Every row gives one point. Any point is a mix of the corners, with weights that add up to 1. It lies inside the corners' shape when no weight is negative. Is each point inside? If not, which corners have a negative weight?

Corners:
(1): [ 33  35 -22]
(2): [ 47 -60   2]
(3): [-21  41   4]
(4): [-40  10 -16]
Points:
[ 28 -45  -8] => outside (3)
[ 26 -25  -6] => inside
[  8 -33   3] => outside (1)
[ 35 -13  -9] => inside
[-10  -5   1] => outside (1)
[40 15 -7] => outside (4)
[-22  10  -9] => inside
[ 25 -11   1] => outside (4)

Corners:
(1): [ 50  60  54  27   6  23  16   2  -5 -55   6]
(2): [ 29  -2   8  -3  30  38  25 -49 -14  16  29]
(3): [  5  -3   8  33  16   2 -10  -2   7  13  29]
(4): [ -8   2 -10   6 -35 -17  -8  -7  -4  28   9]
(5): [ 1 -1 -6 17 -4 22 21 21 12 13 11]
(6): [ 33 -11 -13  -5  17 -49   0 -17  33  14  28]
(7): [ 44 -10  17 -19  53   3  17 -37 -18  -2 -24]
(8): [  0  34  26  -5  38 -12  18   5  38  26  15]
(9): [-12  22  -1  10  17  17  -8 -32  -3 -27   6]
(10): [ -8  20 -19  47 -15 -16  11   9 -16   1  21]
(11): [-14 -19  41  -8 -25  19  52 -23 -53 -17  -7]
(12): [-28   7 -11 -15   3   5  10  33 -20  27  17]
Points:
[-16  15   7  29  -2   2  13  22   1 -12  19] => outside (2, 4, 7)
[-12   7  -4  -1   5   4   9  14 -12  16  16] => inside
[  4  14   9  17  -5   3   3  -5  -9 -16   6] => outside (2, 8)
[-2 16 17 10  5 14 18  4  8  1 27] => outside (4, 7, 10)
[-10  -2  -4  -3  15 -15   8  -7   3  15   6] => outside (1, 2)
